Each row is a point. The last column is the point's height on a tilted bowl or saddle (a function of degree 2), plus a little noise. Along how many of its main directions does it bend up, bend down or stay straight?

Points (10 x 3)
[[-0.05 -0.10  0.01]
 [-0.56  0.37  0.42]
 [-0.34  0.02  0.12]
 [-0.22 -0.09  0.06]
 [-0.40  0.18  0.19]
 [-0.16 -0.02  0.03]
 [-0.07 -0.02  0.01]
 [-0.42 -0.05  0.19]
 [ 0.01 -0.50  0.30]
 [ 0.37  0.47  0.69]]
Directions: 2 up, 0 down, 0 straight

Points (16 x 4)
[[-0.59 -0.17  0.07  0.62]
 [-0.29  0.39 -0.07  0.13]
 [ 0.45  0.26 -0.11  0.35]
 [ 0.65 -0.36 -0.10  0.13]
 [ 0.25  0.46  0.26  0.32]
 [ 0.03  0.17 -0.17  0.12]
 [ 0.52 -0.38  0.10  0.07]
 [-0.04 -0.27  0.23  0.18]
 [-0.22 -0.19 -0.02  0.21]
 [-0.18  0.17  0.28  0.17]
 [-0.22  0.24  0.11  0.10]
 [-0.08  0.50  0.37  0.23]
 [ 0.34 -0.11  0.29  0.17]
 [-0.51 -0.03 -0.31  0.58]
 [ 0.21 -0.05 -0.17  0.09]
 [-0.29 -0.07 -0.28  0.35]]
Directions: 2 up, 0 down, 1 straight

Points (24 x 5)
[[-0.36 -0.26 -0.19 -0.04 -0.19]
 [-0.08 -0.33  0.09 -0.20 -0.31]
 [ 0.47 -0.09 -0.66 -0.38 -0.16]
 [-0.04 -0.25 -0.04  0.42 -0.18]
 [ 0.41  0.02  0.21  0.39 -0.13]
 [-0.38  0.24  0.17  0.49  0.27]
 [-0.29 -0.31  0.09  0.26  0.01]
 [ 0.18  0.14  0.36 -0.66 -0.95]
 [ 0.31  0.02 -0.14  0.02 -0.17]
 [ 0.29  0.14 -0.41  0.17 -0.23]
 [-0.30  0.00  0.11  0.07 -0.04]
 [-0.38 -0.15 -0.34 -0.15 -0.17]
 [ 0.07 -0.08  0.04 -0.27 -0.29]
 [-0.34 -0.07 -0.20 -0.06 -0.12]
 [-0.64 -0.52  0.10 -0.11 -0.43]
 [ 0.49 -0.30  0.12 -0.13 -0.26]
 [-0.04 -0.37 -0.56 -0.10 -0.33]
 [ 0.39 -0.17 -0.02 -0.45 -0.41]
 [ 0.66  0.28 -0.13 -0.37 -0.08]
 [-0.03 -0.08  0.10  0.01 -0.08]
 [-0.40 -0.25  0.30  0.30  0.18]
 [-0.21 -0.63  0.09  0.08 -0.10]
 [ 0.19 -0.30  0.33  0.07  0.02]
 [-0.07 -0.01  0.01  0.12 -0.03]]
Directions: 1 up, 1 down, 2 straight
